Every row gives one point. The window is the flat piece filled in between its corners: a triangle in 3 columns, a solid with four corners in 4, and so on. A path goes straight from each point to the next, and from the last back to the first. List the points from which the path goes on through the window.
In the rows, zero is written as 128.

Window, 4 rows:
[[ 39 147 131  81]
 [ 97 182 111 100]
 [110 134 143 104]
 [190  87  47 155]]
Path:
(1): [151 137  86  96]
(2): [190  78  51  80]
(3): [158 116  71 206]
(4): [128 107 111 149]
(5): [157 102  96  93]
(6): [ 75 117 132  60]
(7): [ 45 124 140 111]
(8): [127 143 110 164]
Through the window after points: 2

Window, 6 rows:
[[193 197 155 166 120  99]
 [239  43 146 151  89  93]
 [ 98 152 110  78 134 118]
 [ 49 102  87 123 125 128]
 [ 69  52 152 100  62 144]
 [133 197 170 139 185  92]]
Path:
(1): [121  94 147 104 114 174]
(2): [146  50 111 127  78 163]
(3): [116  46 119 122  56  97]
(4): [ 92  67 140  96 104  74]
(5): [123  76 124 123 120 163]
(6): [199 119 149 148 127 144]
(7): [193 114 148 150  99  75]
(8): [170 136 136 145  93  34]
(9): [189 101 143 149 118 143]
(10): [173 141 177 121 123 148]
(11): [145 138 150 126 109  44]
(12): [ 80  58 126 136  64  60]
Through the window after points: 6, 8, 12

Window (8 x 8):
[[156 109 131 135 157  44 201 152]
 [190 107  87  89 158 249  95 114]
 [162 185 154 125 116  73 230 134]
 [ 97  70 110  58  39 138  93  97]
 [ 85  96  79 141  32 159 209  69]
 [ 92 147 137 100 159  97 223 131]
 [128 122  99 127 130 189  45 123]
 [105  90 203 120 106  89 173 182]]
Path:
(1): [130 108 100  86  89 121 186 164]
(2): [137 102 176 120 135 129 182  53]
(3): [101  70 145 122  87 142 127  57]
(4): [ 95  96 102  98  74 147 163 178]
(5): [113 112  74 110 112 145 150 179]
(6): [136  98 172 114 136 133 134  80]
(7): [147 103 153 101 139 147 151  73]
(8): [117 122  93  99 119 143 150 152]
(9): [152 120  62  82 118 198 122 164]
(10): [161  97 126 104 138 188 108  89]
(11): [121 131 152 144 189 115 168  77]
(12): [147 128  89 106  92 170 177 217]
(13): [139 116  75  98 102 161 128 154]
(14): [129 108 159 152 145 167 161  40]
(15): [117  85 159 109 113 129 133  39]
(16): [117 123 101  97  86 159 133 144]
Through the window after points: 7, 9, 13

Window (9 x 9):
[[128 146  96 122 167 135 174 173 164]
 [ 77 144  60 165  54  78  94 210 181]
 [148 136 124 134 103 145 202 153 113]
 [107 208 204  79  93 228  77 106 159]
 [133 176 221 154 178 149 203 105 129]
 [ 91  80  97 133 121 104 158 142 145]
 [163 157 101  88 138  84 188  81 120]
 [117 181  68 110 111 154 193  44 149]
 [149 204 189 139 135 238  65  68 115]]
Path:
(1): [ 66 224 138  98 138 159 157 113  74]
(2): [154 184 150 140 129 170 141 104 159]
(3): [159 165 198 162 139 173 131 108 175]
(4): [ 86 176 170 101 141 168 125 149  54]
(5): [101 180 131 133 110 160 104 145 130]
(6): [160 148 142 149  75 161  96  88 205]
(7): [154 144 132 127 133 129 148 144 196]
(8): [ 84 169  96 115 149 157 170 154  96]
Through the window after points: 5, 7

Window, 11 rows:
[[151 149 133  68 115 249  86  82  98 131  92]
 [134 156 105 163 106 105 104  87 126 159 145]
 [137 152 197 108 188 138 155 103 127 148 123]
 [184  95 128 166 130 153 110 131 138 155 166]
 [137 102 114 126 149 146  98 104 108 112 152]
 [134 141 130 161 138 121  83 152 148 105 154]
 [132 120 149 169 167 116 175 110 139  94 125]
 [131 125 110  93 131 140 101 159 148 124 122]
 [110 118  86 151 152 106  91  61 208 120 141]
 [ 93 121 112 169 153 133 101 123 151 187 141]
 [123 140 186 164  43  73  80 104  95 134 105]]
Path:
(1): [159 134 128 146 165 125  87 111 125 121  93]
(2): [159 147 137 167 131 110  89 122 110 120  55]
(3): [124 127 165 139 113 116 120 103 124 135 147]
(4): [109 116 120 148 107 130 119 104 153 124 162]
(5): [147 122  97 153 143 116  72 110 131 124 106]
(6): [141 134  94 158 173 133  80 125 115 154  87]
(7): [ 96 112 152 141 106 143 123 101 157 155 185]
(8): [120 122 140 124 135 145 121 108 144 126 145]
Through the window after points: 2, 6

Window, 12 rows:
[[146 138  64  90  78 117 116  74 132  66 142 112]
 [ 82 157 104 124 128  99 183 144 120 167 121 152]
 [ 72  67  80 122 147 119 148 162 143 113 142 136]
 [179 169 139  72 110 145  82 146  57 112 194  99]
 [105 190 174 137 114 102 193 149 148  57 181 152]
 [111 141 190  79 138 137 120 167   7 152  91 129]
 [177  77 173  69  93 117 149 141 125 142 170  78]
 [115 192 160  93 115 114 114 151 178 126  99 127]
 [174  86  71 167 115 103  27 141 112 143 120  90]
 [100 150 120 148 145 151 135  99 168 135 134 137]
 [176  66  71 115  99 164 159 165 164 143  59  95]
 [ 85 129 106 171  58 105  92 143 174  92 199  82]]
Path:
(1): [151 124 152 115  84 157 113 148 124 153 128 186]
(2): [145  88 116 119  99 137  74 139 136 118 147 172]
(3): [133 161 112 121 125 120 139 127 139  94 125  32]
(4): [106 171  72 112 158 124 120 114 114 106 148  43]
(5): [130 100 101 116  92 118 122 132 140 103 136 140]
(6): [153  95 108 122  35 141 130 160 152 139 110 184]
(7): [130  94  82 115 180 137 159 150 143 117 100  45]
(8): [123 168 148 118 158 117 131 126  74 127  93  35]
(9): [121 117 141  95 110 137 120 159  86 135 124 155]
(10): [113 123 115 103  77 143 139 155 128 129 131 168]
(11): [108 148 107 143 148  94 150 133 133 144 134  82]
(12): [101 143 105 113 169 117 136 128  94 109 121  46]
Through the window after points: 4, 6, 8, 10, 12

Window:
[[185 136 114  74 130 110 172 121 149 134 134 185  86 153]
 [181  99 180 140 167 188 121 119 145 125 136 170 114 132]
 [130 210 105 171 102 118 157 122 116  48 150  75 117 104]
 [176 138  93 137 198 115  90 137 150 149 153 149 103 156]
 [ 59 113 150 132   7  56 135 113  78 146  77 124  91 121]
 [195 169 201 133 144 135 115 185 156 126 133  68 103  95]
 [116 119 151  92 148 121 172 132  81  98 133  74  84 148]
 [136 104 159 104 155 117 110 169 109  93 121 141 140 157]
 [171 102 174 125 150 116 141  98 149 128 164 137 153 152]
 [116  94 155 149 164 142 138 172 173  93 117 108 106 126]
 [111 108 138 123  78 103 124 153 143 142 199 235  88  97]
 [139 122 147 158 176 118 167 141 121 159 117 172 119 166]
 [ 76 150 139  52 134 136 139  98 125 115 145 142 144 151]
 [149  80  94 124  81 162 138 156 123 153 165 153 171 137]]
Path:
(1): [154 125 134 116 160 102 160 126 125 126 114 155 132  90]
(2): [127 138 149 149 129 144 136 135 129 121 153 139 109 172]
(3): [141 124 141 121 138 137 131 136 131 122 148 129 100 164]
(4): [151 126 127 124 165 110 135 131 121 126 138 135 115 118]
(5): [117 105 147 117 117  96 146 108 103 120 112 142 128  89]
(6): [119 125 157 130  76 104 134 133 122 139 134 117 100 181]
(7): [149 123 142 125 136 128 138 133 148 127 149 138 106 160]
(8): [150  85 150 101 153 110 159 131 113  97 116 137 176  65]
Through the window after points: 1, 3, 5, 7

Window (14 x 14):
[[154 171 143  88 155 147 177 171  94  97  67 172  95 128]
 [110 161 107 206 223 187 185 140  27 161 166 165 127  95]
 [ 93 161  87 166  59 126 117 105 142 156 161  77 147 175]
 [122 111  86 107 104 160  87 115 192  92 194 133 166 162]
 [112 164 129 165 211 123 135 220 133 113 111 171  97  90]
 [ 82 131  94 173 195 196 202 193 124 120  82 165 148  89]
 [105 109 149 129 159 152 149 136 169 125 165  68 138 167]
 [142 158 138 159 136  85 193  71 148 119 109 155 123 101]
 [103 147 178 123 159 105 137 155 112  95  82 162 192 112]
 [152 147 133 201 193 172 213 222  94 171 140 204 148 130]
 [114 132 100 101  96  89 138  40 131 249 146 113 138 111]
 [ 89  56 133 159  70 168 108 147 144 114 183 120 110 146]
 [190 148 117 160 111 117 117  42 125 206 100  73 164  74]
 [162 104  65 119  92  45 146  63 111 170 142  57 168 104]]
Path:
(1): [106 137 169 115  86 132 185 166 137 147 164  79 149  48]
(2): [130 143 118 131 107 122 155 123 163 141 138 105 143  96]
(3): [110 131 116 143 157 125 115  81  92 143 113 134 126 162]
(4): [128 119  75 160 151 106 109  90 113 156 107 113 133 181]
(5): [117 145 151 125 108 131 163 142 145 122 164 110 146  52]
(6): [112 185 115  91 133 146 194 124 102 115 164 103 141  39]
(7): [161 101 104 202 148 125 112 122 143 191  95 139 125 167]
(8): [132 104  97 143 135  96 127  94 128 170 119 118 132 144]
(9): [113 127 119 127  97 134 153 110 126 159 172 103 147 101]
(10): [120 164 123 127 130 106 149 134 121 115 129 120 173  98]
(11): [124  94 144 139 145 104 136 117 113 145  94 139 157 139]
(12): [138 107  97 190 156 161 127 127 118 148 127 167 130 165]
Through the window after points: 8, 10, 12

Window (14 x 14):
[[120 175 127 152 103 220 129 220 163 147 118 128  75 145]
 [ 86  74 192 116 150 161 160 148 127 138 169 167 124  94]
 [168  86 109 159  57  98 150  97 146  62 105 150  25 153]
 [141 147 124 140 115  92  79 155 175  57 214  41 113  96]
 [149 138 149 214 123 150 173 216 124  46  86 129 159  85]
 [121 137 197 142 249 135 132 156  96  64 143 128  65 112]
 [125 139  59 211 134 210 183 172 108 115  71 140 122  71]
 [199 118 143  46 163 116  43 106 112 183 111 174 106  93]
 [157  83 149 154  83 173 114 214  62  99 155  95 132 151]
 [ 58  75 137  90 202  58 129 101 136  89 128 182 119 137]
 [122 137 146 174 150  85 193 163  97 118  77  88  59 119]
 [157 143  90  35  11 123 123  71 111 116 111 142  87 138]
 [130 141 123 116 100  54 127  96 113 106 187 173  85 146]
 [157 165 126 126 138 172 168  82 107 197  73 104 171 162]]
Path:
(1): [153 147 114 142 156 157 163 176 127 124 156 128  66 140]
(2): [105 148 158 140 102 160 100 168 140 109 113 129 107 124]
(3): [123 129 141 141 148 113  65 113 125 101 128 136  83 115]
(4): [173 133 129  85 115 122 146 156 133 117 158  98 120 105]
(5): [128 110 123 114 193 147 158 160 121  88 156 111  87 132]
(6): [120 137 159 157 157 127 127 137 105  95 105 148  96 104]
(7): [ 85 177 219 145  77 151 113 156 108 148  58 126 101  73]
(8): [212  99  53 135 162 141 155 158 123  91 180 121  82 169]
Through the window after points: 1, 3, 5

Window:
[[137  61  66 192 108 131 164  48 156  99 119 149 113  94]
 [ 54 127  71 169 121 159 107 128 137 136 131 114 157 123]
 [117  65 181  70 114 163 156 141 161 164 181  88 114  98]
 [180 214  32 126   7 133  91  80 129  97 175 151  37  94]
 [115 102  88 166 145  88 173  81 177  76 157  74 121 146]
 [105  66 141 158 172  62  59 134  92 179 152 104  80 123]
 [159  96  67 185  66 192 149 179 182 104 145 137 151 139]
 [ 92  74  99 141  92 135 118 110 137  83  93 174  56 154]
 [131 135 153 127  94  63 149 117 141 153 155 171 128 109]
 [110 138 130 123  91  99 137 142 128  68 189 138 155  48]
 [125 104 150 121  41 135  54 114 179  69 142 152 204 135]
 [ 84 123 109 163 199  95 158  76 214  89 167 151  75  63]
 [110 112 223  98 165 124 181 157 214 108 104  57 149  48]
 [202 153 177  65 175 100 167 131 119 125 181 126 169  82]]
Path:
(1): [125 130 178 180 141 126 124 130 138 132 173 118 104 103]
(2): [123  58 107  61 128  84 121 127 157 110 121 122 180 109]
(3): [127 101  67  94  79 112 118 153 183  92 138 162 144  97]
(4): [110 127 191 196 123 175 118  98 113 143 163 107 109 109]
(5): [122 126 175 145  98 173 125 108 158 112 168 131  95 112]
(6): [150  91  21  69  86  68 150 123 139 137 151 106 121  81]
(7): [127 104  24 111 135  95 118 127 191 107 117 160 147  79]
(8): [120 141 170 212  99 120 153  77 128  80 178 120  90 124]
(9): [127 131 147 166 118 133 134 106 142 102 143 125 109 132]
(10): [130  87  74 123 107 124 118 120 170 133 144 131 126 109]
(11): [118  70  68 120 125 122 146 131 177 134 125 135 121 119]
(12): [126 127 157 149 131 129 133  88 154 113 154 121 106 105]
(13): [117 121 172 153 133 110 146 119 123 140 168 126 106 117]
(14): [133  65  88  55  98 104 103 139 189 132 139 121 145  69]
(15): [137 123  99  68 150  80 153 151 164 129 137 118 182  68]
(16): [148 130 169 128 121 127 143 117 133  96 173 128 124  94]
Through the window after points: 5, 13, 15

Window:
[[ 98 120 112 171 171 123 198  97  75 152  81 135 206 175]
 [ 72 171 119 156 109 188 109 184  97 113 102 115 138  77]
 [138 148 137 157 158  93 102 174 140 122  99  73  29  73]
 [149 105 145  70 147 163 147  83  95  97 115 107  71 100]
 [118  89 186  96 109 111 134  90 131  72 153 135 103 188]
 [170 139 137 159 211 149  78 101 114 122 119 123 160 147]
 [159 136 135  99 120 124 110 186 157  97  87 147 130 125]
 [200  86 120 209 149 156  88 148 184  29 166 113  89  92]
 [160 123 130 107 131 114 117 135 123 186 152 109 172 173]
 [173 165 118 122  98 110 125 173 160 104  68  65 129 163]
 [ 61 160 136  73 153 181 145 105 144 134 149 114 123  71]
 [177 139  32 116  87 138  97   7 197 155 205 163 100 133]
 [170 143 148 144 121 109 134  59 124 145 128 118 152 106]
 [169 157 169 182 180 132 158 127 109 126 135 118  80 135]]
Path:
(1): [123 233 110 118 204  69  99 151 101 126 165 152 166 147]
(2): [154 102 126 150 120 144 139 115 125 136 107 109 139 146]
(3): [145 122 133 152 124 151 126 122 158 125 112 107  91 130]
(4): [114 164 143 114 168 111 114 122  61  43 150 145 177 108]
(5): [133 138 128 130 141  98 153 144 122  92 134  85  97 102]
(6): [170 132 140 182 159 187  66 121 164 150  86 140 108 143]
(7): [137  97 165 101 110 197 116  63 170 146 103  97 105 113]
(8): [138 192  95 142 161  46 145 183  71 112 137 140 151 141]
Through the window after points: 5
